Every row gives one point. The last column is the point's height on a tilted bowl or saddle (a function of degree 2), plus a little noise. Count its main directions that bend up, bend down and stay straight.
In the rows, zero is written as 128.

Points (18 x 4)
[[ 52 149 142 146]
 [117 108  49 147]
 [137  95 122 116]
 [ 93 129 133 134]
 [ 91  89 134 145]
 [ 32 134  95 205]
 [136 125  97 130]
 [113 136 127 125]
 [124 123 164 139]
 [156 204 168  64]
 [126 117 137 128]
 [ 69  70 174 221]
 [120 157 220 136]
 [ 50 119  82 190]
 [166 118 152 143]
 [123 158 142 110]
 [ 96 109  99 136]
 [141  91 155 140]]
Directions: 2 up, 1 down, 0 straight

Points (17 x 4)
[[ 85 173 130 158]
 [193 109 124 162]
 [145 156  88 146]
 [137 151 141 129]
 [ 87  94 152 140]
 [175 120 152 141]
 [143 130 173 137]
 [225 117  49 249]
 [158 134 136 131]
 [121  94 138 135]
 [153 195 108 143]
 [127 203 135 149]
 [161 144 129 131]
 [174 118 160 143]
 [112 110 125 131]
 [ 40  51 122 140]
 [137 128 166 135]]
Directions: 2 up, 0 down, 1 straight

Points (25 x 5)
[[180 156  88 103 113]
 [154 123 118 122 116]
 [122 148 189 114  99]
 [156 103 108 173 124]
 [ 42  89  96 174 224]
 [160 129 122 113 121]
 [183 171 166 140 119]
 [161 119 157 159 118]
 [ 74 138 112 149 180]
 [121 172  69 160 117]
 [107  89 153  76 142]
 [174 178 102  91 110]
 [201  81 133  82 150]
 [ 65 140 115 122 184]
 [ 95 135 219  65 124]
 [ 96 168  94  90 134]
 [175  91 118 103 115]
 [185 144  92 177 153]
 [129 136 153 159 131]
 [128 153 198  99  95]
 [125 138 152 141 123]
 [144 202  76  90  62]
 [126 159  96 158 134]
 [ 40 113 136 153 228]
 [125 172  98 108 109]]
Directions: 2 up, 2 down, 0 straight

Points (44 x 7)
[[ 79 189 139 141 123 118 139]
 [130 114 136 116 163 105 133]
 [147 112 121 170 153 119 113]
 [ 90 167 120 132 140  57  68]
 [192 106  98 216  77 122 116]
 [ 88 160 184 199 180 143 111]
 [184 162 129 173 134 112 105]
 [ 68  55 146 182  92  57  69]
 [132 206 126 109  81 114 105]
 [143 101 163 144  82  61  98]
 [128 151 170 186 114 173  95]
 [140 202  85 129 162  89  30]
 [110 127 124 118 121 173 129]
 [127 144  52 104 176 143  43]
 [ 68 161 124 164 148 164 138]
 [132 106 148 107 133 152 135]
 [133 131  82 146 117 154 107]
 [129 169 150 221 100 144  69]
 [144 173 136 174 110 162 104]
 [102 135  90 133 110 139 127]
 [ 69 103 171 130 103 126 120]
 [124  89 106 101 120 133 145]
 [149 119 135 175  94  87 115]
 [ 88 148 180 148 125 131 130]
 [167 142 172 122 165 107 138]
 [152 128 124 145  99 102 131]
 [ 94 177 145  58 163 168 130]
 [ 89 136 105 154 146  48  74]
 [120 138  64 141 138 139  88]
 [186  80 138 115  82 152 157]
 [111 198 123 191  60 187 144]
 [108 139 165 129 236 123 152]
 [118 149 129 167 146 179 100]
 [152 105 109 135  98 106 152]
 [103 167 162 179 132 148 120]
 [154  97  92 163 100 131 139]
 [ 93 127  80  82 119 133 114]
 [ 91 152 100 232 121 193  30]
 [105  39 124  90 148 126 161]
 [174 154  74 125  70 104 139]
 [139  98  93 146 213 156  92]
 [139 216  40 163  74 178  64]
 [105 137 141 107 128 178 138]
 [100 104 139 112  71  30  73]]
Directions: 2 up, 3 down, 1 straight

Points (48 x 7)
[[114 173 117 137 186 124 162]
 [130 150 152 152 120  84 110]
 [192  93 147 103 107 117 184]
 [120 169 122 112 174 109 142]
 [165  56 130 110 134 233 216]
 [117 163 152 180 147 171 156]
 [ 63 141 157 102 191  73 117]
 [ 98  61 158 158 117 156 137]
 [132  68 154 168 162 184 185]
 [157 147  85  93 111  78 154]
 [135 118 163 169 175 142 160]
 [111 137 154 131 142 128 116]
 [111 160 123 148 143 191 142]
 [160 196 154 126 117 174  93]
 [172 139  86 159 110 142 117]
 [165 124  75 106 116 187 132]
 [103 145 131 136 120 109 111]
 [ 82  52 112  89  61 135 157]
 [113 145 149 107 189 136 139]
 [118  89 129 141  88 143 126]
 [101 137 189 161 135 161 143]
 [172 177 124 204  83 169 103]
 [152 124 209  79  95 179 142]
 [133 152 113  82 142  66 136]
 [179 141 112 201 131 220 155]
 [ 81 106 171 102 175 168 135]
 [112 147 163 131 130 171 125]
 [ 94 227 120 140  88 108 173]
 [122 130  89  85 113  89 141]
 [140 176 145 107 103 135 105]
 [117 128 156  98 168  74 115]
 [170 120 171 112 140  92 134]
 [ 84 102 103  88 141 135  92]
 [142  83 116 128 140 132 122]
 [156 107  92 201 113 200 126]
 [151 157  57  67 113  78 193]
 [193 106 133  84  13 140 246]
 [126 171 171 155  92 136  98]
 [167 106  95 143 175 101 110]
 [ 74 117 178 168 179  88 123]
 [167 123 133 203 108 104 116]
 [121 100 123  61  91  69 179]
 [166  94 150  84  58 233 205]
 [161 110 123  62  69  79 213]
 [140 191 171 132  88 129  78]
 [152 101 122 177 146 166 137]
 [ 88 141  98 117 101  98 121]
 [ 88 135 128 113 118  95 110]]
Directions: 2 up, 1 down, 3 straight

Points (65 x 9)
[[128 134 143 124 184 144 134 114 118]
 [141 103  96  95 104 151  57 105  85]
 [132 160 136 152 123 190 123  95 117]
 [124 134  84  96 127 152 157 164 104]
 [126  71 131 147  84 100 120 179 106]
 [157 118  74 138 136 122 109  64  95]
 [ 86 154 200 116 116 170 102 130 103]
 [172 175 112 146 121 126 109 115 112]
 [166 117 153 123 134 146 100 139 115]
 [156  86 122 111 143 118 129 159 115]
 [131 132  49 172 112 138  80 118  80]
 [135  71 113 132 101  51 110 165 122]
 [108 168 141 138 131 107 103  89 119]
 [154 166 114 109  98 117 115 174 106]
 [ 40 182 192  59 168  69 150 165  64]
 [148 109 115  93 136 159  25  97  70]
 [167 133  88  57 119  78  52 173  78]
 [217 101 155 206 115 118 116 118  81]
 [150 168 143  60 130 195  95 239  50]
 [ 96  58  86 121 168  80 164 144  94]
 [133 110 107 164 183 158 126  97 103]
 [101 106  77  94 160 132  24 111  63]
 [ 85 195 156 121 128 111 144 101 114]
 [169 126 117 145 101  94 113 151 117]
 [148 112 203 105 112 163 139 172  99]
 [134 102 135 137 119 121  97 114 119]
 [118 131 113 151 188 155 153 152 109]
 [ 85 119 181  66 107 159 137 152 101]
 [126 174 105 145  95  84 114 157 109]
 [147  87 103 156 165 120 132 100 106]
 [ 79 143  78 140  90  62  67  88  91]
 [102  77 120 117 126 109 139  85 106]
 [ 93 167 113  77 148 165 177 136 109]
 [128 166 178 122 106 116 130 122 117]
 [132 110 172 173 166 152  78 137  97]
 [ 79 176 159 140  87  72 125 115 106]
 [193  95 204 157  38 107 145 131  69]
 [ 57  91  62 163  90  66 181 128  70]
 [201 159 123 112 140 220 112 139  92]
 [ 64 118 176 120 130 134  87 108 103]
 [176 119  67 110  72 132 105 141  85]
 [174  45 130  97  70  21 185 126  86]
 [131 172 109 148 170 126 114 134 115]
 [ 65 157 126  91  76 189 124 146  92]
 [131 108 113 217 188 125 115 119  87]
 [155 190  16 118  69 140 109  83  44]
 [189 140  88 143 161 111 118 115 105]
 [219 170 133 109  83 137  57  69  61]
 [170 107  95 133 103 116 169 119 105]
 [120 171 170  30 145  99 118  65  71]
 [ 65  86 101 137 160 141 114 124  96]
 [125  81  86 180 164 152 194 148  77]
 [187  77 187 174 143 128 214 136  66]
 [110 146 133 109 140  82 109 145 123]
 [155 170 107  97 153 151 129 115 112]
 [ 85 115 134 123 130 131 169 129 116]
 [219 145 184 188 131 193 132  81  74]
 [130 122 168  89 141 108 140 142 119]
 [ 90 183 173 105 157 117  94 149 104]
 [125 114 148 108  85 154 108 151 110]
 [198 145 130 124 188 162 143 111  99]
 [103 148 191 127 122 119  99 133 113]
 [ 66  59 155 129 126 119 154 214  78]
 [134 175  99  75 112 184 126  87  98]
 [ 51 144 117 141  85 113 209  92  82]]
Directions: 0 up, 7 down, 1 straight
